Each point is reached from the start by the listed moves, each made once or not at all, plus a little noise. Is the number of moves made odd or even? Then give how often each move was made.

Moves:
(1): 29	-14	-28
(2): -8	61	-44
(3): 53	31	28
Start: 5	-10	-6
Points:
58	23	22 -> odd (0, 0, 1)
51	82	-23 -> even (0, 1, 1)

Moves:
(1): 72	16	-11	-33	-3	13	13	-29	-12
(2): 10	40	4	9	-15	-4	-13	-2	-24
(3): 16	-32	89	14	-40	-9	25	9	-6
(4): 35	-15	-8	46	-17	-13	-16	-3	3
(5): 10	-16	14	23	56	0	-24	-22	-11
(6): 14	17	-8	38	-6	73	-7	8	58
(7): -23	30	-3	25	-6	-12	38	-51	11
(8): 28	3	-14	20	33	-26	55	47	10
(9): 13	4	33	-33	22	-17	-7	-9	52
Start: -26	9	-42	11	0	-1	3	-16	-1
Points:
79	67	-46	47	37	81	-29	-61	8 -> even (1, 1, 0, 0, 1, 1, 0, 0, 0)
100	65	20	109	-85	47	42	-82	28 -> even (1, 1, 1, 1, 0, 1, 1, 0, 0)
89	-5	23	13	-9	-26	97	10	-11 -> odd (1, 0, 1, 0, 0, 0, 0, 1, 0)
19	55	65	45	-1	-70	102	-22	43 -> odd (0, 1, 1, 0, 0, 0, 1, 1, 1)

Moves:
(1): 30	-3	9	-11	-8	-2	-1	-16	5	2	-14	4	11	1	-3	-4	6	-4	4	-4
(2): -3	22	8	14	7	10	0	-8	-6	-7	-4	19	3	-1	10	-9	-10	5	-11	-3
(3): 11	0	28	11	-5	-6	2	7	1	12	4	-9	-10	-2	-4	-6	-5	-6	-8	3
(4): 1	2	-10	24	-2	-1	-13	1	2	5	3	-2	6	-1	6	10	-7	8	-5	-15
(5): 22	-31	-7	5	30	-18	13	-12	-2	-3	2	13	5	10	-20	-2	2	1	9	6
(6): 4	-22	12	-2	5	27	5	2	2	-5	10	-8	15	-8	-7	0	3	10	-17	-3
(7): -12	-10	-1	5	-13	-2	18	-16	-1	-8	-2	-1	-3	2	0	-5	1	6	5	-11
(8): 27	16	-9	-14	2	4	27	30	0	-4	1	14	8	-11	7	2	-27	10	13	-6
(9): -14	-6	8	9	-5	-3	5	5	28	-14	9	11	13	5	14	1	-4	-10	9	4
(10): -13	1	0	-6	7	15	17	-13	10	38	0	15	6	-12	6	0	-1	-8	5	-2
(11): 2	1	1	-8	-2	-5	-3	-5	2	1	23	-5	0	-5	2	-10	8	-1	3	-6
(12): 1	-19	5	-10	-9	-1	-8	3	-21	1	-11	28	0	-3	3	-10	3	3	10	-11
(13): -20	0	-3	-3	-13	6	-1	-1	-29	-6	11	-6	44	7	-4	-7	-29	-7	5	17
(14): -2	4	-8	-3	12	16	4	13	-7	15	-2	0	12	36	4	-9	12	-5	-1	-7
(15): 6	-8	-4	-14	14	-14	10	2	-9	-10	-9	-6	1	2	32	13	-14	-7	-13	-7
(16): -10	2	7	-7	-3	1	5	-5	-11	9	9	2	-3	12	-1	25	0	17	1	-1
(17): -5	-7	-4	4	0	-19	14	7	-14	-3	-3	4	16	-7	-1	12	33	4	2	3
(18): -3	-9	1	8	7	3	-10	-2	11	8	0	-14	9	-1	14	-19	-7	35	-2	15
Start: 16	-1	31	-2	28	-23	14	6	-10	-9	-12	-26	4	-4	5	8	-8	19	26	-27
Points:
33	-70	64	-5	12	-69	39	-26	-46	-20	9	-3	67	21	30	9	-45	18	43	-53 -> odd (1, 0, 1, 1, 1, 0, 1, 0, 1, 0, 1, 1, 1, 0, 1, 1, 0, 0)
-2	-26	27	6	40	0	29	24	-89	-15	-20	1	102	20	44	10	-21	30	-3	-54 -> even (0, 1, 0, 1, 0, 1, 0, 0, 0, 0, 0, 1, 1, 1, 1, 0, 1, 0)
72	-18	64	5	8	-35	15	29	18	5	2	3	41	-25	47	-30	-41	51	48	-47 -> even (1, 0, 1, 1, 0, 0, 0, 1, 1, 0, 1, 1, 0, 0, 0, 0, 0, 1)
-18	-12	70	32	7	-8	42	-13	-66	-13	43	-38	79	-8	4	22	-15	54	-4	-46 -> odd (0, 1, 1, 1, 0, 1, 1, 0, 0, 0, 1, 0, 1, 0, 0, 1, 1, 0)
50	40	53	22	34	8	53	26	22	37	-14	24	52	13	44	-4	-45	5	33	-54 -> even (1, 1, 1, 1, 0, 0, 0, 1, 1, 1, 0, 0, 0, 1, 0, 0, 0, 0)
24	-45	15	-16	48	-24	88	-6	-7	17	15	8	121	17	23	-31	-12	44	77	-19 -> odd (1, 0, 0, 0, 1, 0, 1, 1, 1, 1, 1, 0, 1, 1, 0, 0, 1, 1)

Moves:
(1): 10	-1	-2	4	2	-12	-13	14	-1	0	4	-21	-5	-8	-3	-7	14	24	-3	-14	9	-5	10	11	13	-7	4
(2): -6	-8	-8	2	8	1	-13	-15	-12	-11	2	-8	2	-10	-2	6	-2	-11	-9	0	-2	-6	5	-2	2	0	9
(3): 5	0	3	0	5	6	2	0	-7	14	-6	3	11	0	10	-2	1	-2	3	-5	-6	-1	-10	-1	8	-2	-3
(4): -1	4	16	20	-1	-6	-25	-5	9	5	-7	35	7	8	5	-23	-14	6	-12	3	-18	-7	-4	5	4	8	15
(5): -4	-6	4	0	6	10	7	-4	-7	-12	8	5	-2	-7	12	-3	-8	-9	12	13	-14	-6	-2	-31	7	-18	0
(6): -5	-5	-2	6	2	11	6	-6	1	-5	5	3	12	3	-3	2	-7	3	1	14	-4	-1	-2	4	1	2	3
(7): 3	-13	-3	8	-6	4	9	1	9	-9	-11	3	9	3	11	-4	-2	-3	-2	10	1	-1	-3	17	4	-1	-13
(8): 3	1	0	-1	11	-4	-9	10	6	5	0	3	-7	15	2	8	-1	-3	-3	-1	0	-4	11	18	5	1	-12
(9): 4	1	-14	2	-5	5	-11	5	4	1	-8	-1	0	-2	2	2	-4	-3	5	7	1	-9	0	-7	1	18	11
(10): 3	-11	1	1	-3	10	7	3	-23	-3	5	15	2	-1	4	12	-9	-11	0	16	1	5	2	-17	-16	-15	3
(11): 7	5	26	3	-3	-17	-12	-1	-2	-1	6	-4	-7	2	-2	6	14	-1	9	-3	-5	-3	21	5	3	4	6
(12): 19	2	-8	15	12	-6	-6	-7	12	-16	1	3	-6	-2	6	-4	6	27	-7	-15	1	-2	-12	2	-3	19	-8
(13): 3	-3	-6	-13	7	-3	2	-15	5	5	-1	7	-1	0	0	-8	-6	-2	1	3	5	-14	11	-6	-13	0	-4
(14): 1	10	-5	15	8	-5	-6	2	33	12	4	-6	4	2	3	-22	0	1	-8	5	-17	1	-9	-4	-15	-1	-6
(15): -3	19	9	-2	12	-3	1	1	0	-1	2	6	17	-1	6	-7	-1	3	-7	-2	9	-6	-5	-5	-3	-1	1
(16): 7	-6	5	-10	-7	5	-4	11	-7	10	14	10	-10	-22	8	16	4	3	-8	-22	2	1	-1	10	-4	-1	-5
(17): 5	18	7	-8	-4	15	3	2	18	4	-3	-6	-9	0	2	24	8	27	-19	8	3	-6	15	22	-9	-8	-1
(18): -5	-6	-2	11	26	7	10	10	-7	13	-8	14	-8	-9	-1	11	7	-10	5	5	4	5	-5	-6	-6	2	14
(19): -6	4	7	-2	-3	-9	-1	1	0	-2	-2	3	4	2	0	6	1	-2	0	4	-8	-12	-9	7	-2	-2	8
(20): 5	-12	8	-8	6	8	-11	-4	-12	-10	3	8	1	0	13	-10	-7	-2	5	6	-4	13	-6	-12	0	-4	8
(21): -1	7	8	7	5	-5	4	-11	5	-2	-5	-16	5	-1	3	14	-3	3	11	-16	12	3	6	8	-3	-5	-3
(22): -6	5	-2	0	2	-2	-5	-6	-4	6	9	6	0	0	-1	2	4	4	5	15	5	9	-1	-1	10	-5	5
(23): 6	15	-6	2	-4	7	-3	-10	1	4	2	4	7	1	3	-20	-6	-6	12	-7	-2	-2	-6	3	-3	-2	6
(24): 24	-15	1	8	6	-2	8	-8	21	8	-2	25	10	10	12	-6	-6	-2	-11	6	6	3	-4	-16	9	8	12
Start: -6	-4	4	22	2	-11	-8	-14	-8	0	14	15	12	2	5	-12	-3	18	6	-11	-12	3	0	-6	-2	-2	15
Points:
68	4	47	72	56	19	-35	-42	49	7	8	121	32	-14	91	-31	-30	39	-6	7	-25	-22	-2	-36	-48	2	50 -> odd (0, 0, 0, 1, 1, 0, 1, 0, 1, 1, 1, 1, 1, 1, 1, 1, 1, 1, 0, 1, 1, 0, 1, 1)
50	-32	41	50	54	-9	-66	-52	11	-17	18	115	54	-3	85	-33	-39	18	-10	5	-49	-53	-8	-19	17	30	40 -> even (0, 1, 1, 1, 1, 1, 1, 1, 1, 0, 1, 1, 1, 0, 1, 1, 0, 0, 1, 1, 0, 0, 0, 1)
19	-2	24	74	69	-14	-67	-23	14	41	22	74	58	-28	56	-29	-20	32	-14	-3	-25	-12	-35	-14	13	13	89 -> odd (1, 1, 1, 1, 0, 1, 0, 0, 1, 0, 0, 0, 0, 1, 1, 1, 0, 1, 1, 1, 1, 1, 0, 1)
29	-1	-8	36	39	-26	-47	-67	31	14	27	15	33	-3	30	-64	-13	28	12	-13	-1	1	2	-23	-2	-16	46 -> odd (1, 1, 0, 0, 0, 0, 0, 0, 0, 0, 0, 0, 1, 1, 0, 0, 0, 0, 0, 1, 1, 1, 1, 1)
5	46	19	28	33	-5	-92	-16	-3	12	8	45	38	6	43	-36	-11	55	-19	4	-26	-34	2	28	24	-5	66 -> even (1, 1, 1, 1, 0, 0, 0, 1, 1, 0, 0, 0, 0, 0, 1, 0, 1, 0, 1, 1, 0, 1, 1, 0)

Moves:
(1): -11	1	29	22	42	31	0	-34	-24	-21	29	-11	-15	10	30	7	15	14	18	13	2	-10	-2	14	5	21	-29
(2): 4	12	-1	2	6	0	-3	9	6	-25	-3	11	-4	-6	-7	-15	-5	6	3	-13	7	17	-4	-11	-21	4	12
(3): 10	-1	-17	3	7	-21	4	-5	0	-7	27	-3	-12	4	-8	-12	1	6	3	-1	18	-3	-15	9	11	-7	-23
(4): -15	-1	13	-14	-6	-1	-8	3	-5	-4	-5	1	5	0	-4	9	0	-2	-10	15	16	-6	0	4	11	12	-23
(5): -5	-4	13	32	-25	10	21	9	-2	11	-8	-14	-1	-7	7	-2	1	-14	-1	-10	-5	-31	14	23	-7	-10	13
(6): 18	-3	-5	-18	-5	37	-21	4	12	4	-17	39	25	-9	-18	-10	6	12	6	3	11	11	-2	23	7	-10	-27
(7): 0	-14	-38	16	1	-3	-5	-7	-4	6	0	16	4	6	-14	-8	6	5	-32	-11	14	-8	12	14	-17	2	24
(8): 10	4	1	-2	-20	-30	28	-1	-7	0	-5	7	7	-24	-22	7	-9	23	-5	9	1	1	-28	2	-11	-1	4
(9): -6	27	-33	25	-18	-22	20	35	-9	-7	-11	-16	-24	5	2	-1	-3	10	-1	-11	-22	12	-21	-3	15	1	16
(10): -2	-37	-13	-3	-24	-17	13	-3	18	10	4	19	10	-3	-1	13	5	19	-13	6	-2	-13	-13	3	-1	-5	-12
(11): 12	2	4	24	12	-16	25	-3	-15	0	0	9	-8	-28	-28	-12	-6	20	10	-4	3	12	9	-9	45	-24	-24
(12): -1	8	3	-3	-1	2	16	-3	-3	-21	-13	4	6	-12	-7	-22	-9	9	-3	23	-1	19	-8	4	-17	1	-3
(13): 3	33	17	-4	11	0	12	-8	6	-9	-5	7	-6	-11	-17	-21	-14	30	17	29	-9	8	10	-1	-9	14	1
(14): 6	11	-10	-18	15	-5	17	14	-24	0	-15	1	-2	-4	-10	-21	3	-4	8	-11	14	9	7	-11	16	-40	-15
(15): -4	-34	-6	16	-1	7	14	16	-4	-7	31	-20	-32	-11	-10	-13	9	0	-19	-15	21	-9	3	3	-5	-38	11
(16): -2	-2	-26	6	1	-21	-8	10	-6	9	-3	2	-9	2	15	13	-7	-3	6	1	3	1	-14	14	26	1	3
(17): -9	3	15	-14	-1	18	12	10	-9	-20	8	6	10	10	-2	7	-7	-9	-6	-16	16	-1	20	-4	7	-39	6
(18): -13	-8	-5	15	-5	-21	-17	-37	14	-4	0	3	-12	-16	-23	-4	17	2	-17	8	-10	-9	-19	12	-2	0	-4
(19): 4	-13	10	0	17	7	0	8	1	-17	17	-14	2	-6	6	-3	7	7	34	3	-12	-14	5	6	12	13	-9
(20): 12	4	14	-1	-12	12	2	-28	0	7	-18	-7	12	3	25	16	-13	34	-11	-17	-12	-12	-9	-21	-16	11	46
(21): -20	-1	6	-3	2	-14	23	-8	1	1	6	9	-4	3	1	-4	8	-12	18	16	8	0	-18	-7	11	20	-3
(22): 10	-4	3	2	-14	0	-10	-32	11	-10	3	10	-23	-3	-28	-6	4	-19	-4	-11	-13	1	4	-11	-15	8	-1
(23): 14	15	-30	21	-13	-32	-11	-11	1	-5	8	3	-22	7	1	6	20	-14	-2	24	-2	2	-16	-18	-8	3	0
(24): 10	8	-19	-20	-2	13	-3	28	11	2	13	18	13	-8	18	-4	16	-8	-13	-11	-12	10	10	-11	0	-3	16
Start: -11	-31	-16	-22	10	8	-18	-1	-20	-1	6	-8	8	11	0	7	-34	-3	1	-3	-11	-5	6	2	16	17	3
Points:
14	-26	-118	78	-50	-20	-2	-25	-16	-25	20	20	-51	18	53	26	2	28	-48	-40	-56	-40	-32	-6	-24	48	89 -> odd (1, 1, 0, 0, 1, 0, 1, 0, 1, 1, 0, 0, 0, 0, 0, 1, 0, 0, 0, 1, 0, 1, 1, 1)
2	-121	-31	4	-18	-39	70	-13	-46	-36	67	3	7	-38	-60	11	-45	101	-45	-32	52	-58	-13	10	56	-59	2 -> even (0, 0, 1, 1, 0, 0, 1, 1, 0, 1, 1, 0, 0, 0, 1, 0, 1, 0, 1, 1, 0, 0, 0, 0)
1	-81	-81	65	10	-62	25	-64	-32	-59	68	39	-78	-72	-118	-36	-4	120	-5	34	18	-31	-65	84	90	3	-85 -> odd (1, 0, 1, 1, 0, 1, 1, 1, 1, 1, 1, 0, 1, 0, 1, 1, 0, 1, 1, 0, 0, 1, 0, 0)
